Rows are points. The points of each table are mixes of a few directions, plus a little noise. Count the directions of each table, and those that both share. Where both have some left over, give the other angles between the two spaces (their principal angles), to ten degrees, smallest first.
In the rows, 128 means zero.

First:
[[214 149  91]
 [ 83 117 147]
 [165 137 112]
 [ 50 109 162]]
Second:
[[167 177 145]
 [152 154 141]
 [125  64 179]
 [123 111 136]
 [163 177 139]
 [ 36  64  45]
 [129 149 111]]
Directions: first 1, second 2, shared 0; angles 50

First (5 x 4):
[[170 115 147 148]
 [146 122 136 137]
 [  7 167  73  70]
 [113 133 121 121]
 [204 104 162 164]]
Second, 8 rows:
[[178 192 127 144]
 [ 55  80 204 143]
 [145 132 103 160]
 [111  89 103 151]
 [116 112 124  88]
 [156 132  81 195]
 [ 99 145 208  37]
 [164 141  72 107]]
Directions: first 1, second 3, shared 0; angles 60

First:
[[128 128  93 122 159 136]
 [129 129 102 124 152 135]
 [130 128  13 111 228 156]
 [127 128 197 138  69 111]
 [126 129 183 135  80 114]
 [127 128 178 134  85 116]]
Second (8 x 6):
[[ 79  53  73 177  71 136]
 [116  88 135 142 134 145]
 [183 249 155  70 158  90]
 [117 101 127 140 127 138]
 [148 213  96 104 100  83]
 [136 131 147 121 146 134]
 [118  77 150 142 148 157]
 [126 111 141 131 140 140]]
Directions: first 1, second 2, shared 0; angles 90

First:
[[159  92 138 120 105  85 112  98]
 [ 90 152 115 132 157 181 155 129]
 [222 128  63 165 130   9 172 125]
 [140 124 105 115 163 126 148  81]
 [ 32 157 205 120  78 172 121 104]
 [131 106 138 107 140 191  62 206]
 [131 219 141 106 158 132  99 200]
 [119  48 119 159  93 128 154  82]]
Second:
[[125 122 123 134 129 126 139 115]
 [197 100  87 128 147  51 156  61]
 [219  88  67 129 154  23 173  31]
 [ 96 170 177 109 115 181  64 226]
 [ 44 127 146 153 109 202 156 132]
 [205 122 107 108 147  57 112 112]
 [ 99 145 152 125 119 164 106 168]
 [ 81 151 162 126 115 184 100 183]
 [ 85 126 133 143 118 163 147 124]]
Directions: first 5, second 2, shared 2

First, 9 rows:
[[131 139 107 121 100  83 196 184  69]
 [101 137 104 151 158 128  40  67 114]
 [146 116 158 108 113 142 189 168 157]
 [179 129 124 125  83 109 182 161 124]
 [ 71 126 137 126 175 147  88 107 130]
 [102 124 136 134 161 153  71  87 151]
 [ 55 120 155 109 180 153 128 138 135]
 [170 120 147 112  91 127 202 176 146]
 [197 141  86 167  92 110  56  64 126]]
Second:
[[193 141  94 139  67  81 171 154  89]
 [190 132 111 147  93 122 103  99 143]
 [116 128 129 123 132 125 141 140 119]
 [ 98 135 120 109 119  90 210 200  66]
 [163 128 123 142 115 136  95  96 151]
 [149 128 125 136 121 133 108 108 142]
 [ 40 114 167 110 201 175  97 115 159]
 [  7 115 170  96 211 165 134 150 133]
 [195 131 112 150  93 126  93  90 150]]
Directions: first 3, second 2, shared 2

First:
[[114  95 144 147 145  97 106 156 225 151 148  95]
 [ 84 106 149 154 151 126 106 113 160 113 116 117]
 [159 161 103 102 107 150 154 120  46 122 119 151]
 [162 149 110 106 109 136 147 132  87 133 132 141]
 [102  96 185 151 131 109 101 108 221 116 149 139]
 [121 131 152 129 118 137 127  97 121 105 128 156]
 [ 94 128 113 140 150 142 122 119  91 114  98 113]
 [188 158  67  92 113 128 161 177  74 166 133 109]]
Second (8 x 12):
[[145 117 130 127 125 106 125 155 182 152 151 113]
 [ 91 153 123 130 133 176 135  68   8  75  77 161]
 [131 126 128 128 127 124 128 133 138 133 132 125]
 [133 125 129 128 128 122 127 135 143 135 134 124]
 [109 141 126 129 131 152 131  99  68 102 103 145]
 [166 103 133 126 123  80 121 188 249 181 179  95]
 [109 141 126 129 131 152 132  98  68 101 102 145]
 [140 120 130 127 126 111 125 148 169 145 145 117]]
Directions: first 3, second 1, shared 1

First (9 x 14):
[[128 134 110 127 122 120 117 148 124 104 123 140 114 160]
 [145 121 179 132 143 138 163 101  94 148 126 125  93 116]
 [132 127 138 129 131 130 135 123 121 132 128 127 122 126]
 [124 125 132 128 130 132 129 119 136 141 131 120 143 108]
 [121 115 156 128 137 143 142  87 149 179 139  98 172  52]
 [121 121 138 128 131 137 132 106 145 158 136 110 162  82]
 [108 135  71 123 111 117  89 157 167 107 131 130 170 138]
 [141 148  85 128 114 103 107 192  94  46 111 176  58 249]
 [132 126 142 129 132 131 138 119 120 135 128 126 120 121]]
Second:
[[103 160 109 109 123 163 134 113 138 118 108 130 133 128]
 [117 113 134 121 100 120 113 121 121 129 135 122 126 122]
 [165 154 153 106 153 117 127 181  90 136 115 180  97 160]
 [145 118 124 164 165 125 155 117 144 126 134 112 130 128]
 [137 132 138 121 109 137 132 117 134 161 137 121 137  99]
 [138 159 152  69  77 141 104 149 109 181 128 158 132  99]
 [134 185 134  95 118 183 157 110 127 161 109 141 120 109]
 [118  58 137 180 129  84 130 104 108  75 146  96  91 163]
 [146 103 126 162 166  97 130 145 133 115 139 125 131 142]
 [ 76  98  73 153 141 111  99 121 177  79 130  96 182 129]]
Directions: first 2, second 5, shared 1; angles 30

First, 10 rows:
[[169 162 109 174 128 139 110 175 156 106 112 201 101 150 105 143 128 115]
 [103  57 144  94  98  84  97  76  88 136 159  44 150 138 135 122  96 131]
 [ 81  93 173  70 124 123  85  86 123 189 130  79 119 158 162 128 112 151]
 [122  93 124 129 100 111 123  89 106 118 157  62 173 113 127 140 118 147]
 [136 168 114 129 170 140 183 172 134 111 105 196  88 113 120  92 147  91]
 [164 159 102 159 146 127 148 181 136  90 112 205  92 129 101 112 131  89]
 [116 110 135 127 107 130 116  93 123 137 145  73 168 119 137 149 126 160]
 [169 172 100 173 141 142 148 180 149  95 111 203 109 125 103 130 141 107]
 [143 161 118 153 135 148 141 149 147 119 119 159 129 120 120 138 143 134]
 [ 75 107 162  75 133 135 133  78 119 176 136  62 149 117 165 123 133 160]]
Second (8 x 18):
[[152 134 131 120 126 109 113 141  75 140  89 148 110 142 133 115 152 133]
 [132  80 141 118 137 132 107 143 180 151 158 112 109 150 135  99  87 102]
 [114 131 132 124 133 133 112  69 158 101 141 118 119 162 137 126 105  64]
 [120 197 132 116 112  92 201 159  32 142 146 166 186  81  79 223 205 249]
 [ 90 103 121 122 114 107 113 146 119 113 124 133  95 119 114 123  94 127]
 [146 124 139 123 140 137 115  99 155 133 139 119 127 161 143 115 121  87]
 [133 100  93 172 125 170 126 191 156 129  83 108 128  59 147  79 121 166]
 [136 156 135 129 138 143 137  77 148 116 145 121 150 149 137 144 140  97]]
Directions: first 4, second 5, shared 1; angles 70, 70, 90
